Each wall is flat, endless, passes through zero and stands at right angles to its row. A trip goes straight from one point to another. Which walls does it cross, in order?

Walls:
(1): [-1.3  0.7  5.1]
(2): [ 0.7 -0.6  2.1]
(3): [-0.5  3.7  1.1]
(4): [ 1.7 -2.1  1.5]
(5): [-2.1  2.3  2.0]
(6): [0.7 2.7 5.4]
(7): [7.4 2.4 0.7]
(8): [ 5.6 -0.7  8.6]
(9): [-1.0  0.1 -3.6]
Trips:
[3.0 0.1 6.5] to [-3.0 -1.2  9.4] -> 7
[ 0.9 -1.2 -2.2] to [-1.8  2.2 -1.9] -> 4, 7, 3, 5
[-1.8  3.8  1.9] to [-0.9 -4.8  1.8] -> 4, 3, 5, 6
[-6.6  2.4  6.9] to [-2.6 -2.1  3.6] -> 4, 3
[-0.3 -2.1  0.9] to [1.6 2.2 1.9] -> 6, 7, 5, 3

Walls:
(1): [-0.9 -6.7 -3.4  2.2 -0.6  2.7 -1.0 -0.5 -2.0  2.4  1.4  5.1]
(2): [-1.9 -0.2  4.4 -0.3  2.8 -3.5 -3.8  1.7  0.4  1.0  3.7 -0.9]
(3): [-1.0 -3.5  8.9 -2.6  6.6 -1.8 -2.7  3.7  2.7 -3.0  4.2 -4.8]
(4): [-3.8 -1.0  3.4  6.3 -3.0 -3.2  1.8  3.3  0.3 -2.7  2.9  2.0]
(5): [-2.8  3.3  0.5 -1.7 -2.6  1.5 -2.9  9.5  5.2  4.3 -2.3  7.3]
(6): [-1.4  3.6 -0.1 -2.2 -1.3 -3.5 -1.7  0.1 -3.5  3.0 -3.2 -2.9]
(7): [-3.6  0.7 -2.0 -3.9 -2.1 -5.1  0.8 -0.5  2.4 -0.4 -3.2  0.4]
(8): [ 0.4 -4.0 -1.3  0.2 -3.3  3.4  5.6  0.6  1.6  3.4 -2.0 -4.0]
(9): [-1.8  3.2 -3.9  5.3  3.8 -0.9  3.4  1.4  2.0  4.2 -4.4 -1.8]
(10): [-0.4  2.5  2.4 -1.1  0.8  1.3  7.9 -7.6  2.6  2.9  2.3 -1.4]
Trips:
[-2.4 -1.2  4.4  1.4 -5.7 -7.0 -1.3 -2.7 -6.2 -7.8  3.2  2.5] to [-3.1 -6.3 -4.0 -2.0  1.5 -4.7  1.5 -7.9  5.3  2.2  0.1 -1.0] -> 1, 10, 6, 8, 3, 4, 9, 2
[ 6.8 -2.2  1.5 -1.1 -2.8  2.7 -6.4 -0.5  0.7  1.7  0.1 -3.5] to [-4.1  2.9  1.7 -1.7 -3.2 -4.7 -7.4  4.1  4.4 -2.5  0.4 -6.7] -> 1, 5, 8, 7, 4
[ 2.5  3.6  1.8  5.2 -4.1  1.9 -8.3  2.7  6.8 -0.7  1.9  2.9] to [ 4.4 -6.2 -1.4 -1.9  0.0 -0.5  1.8  2.5  1.0  4.2  5.7 -3.5] -> 1, 8, 4, 5, 10
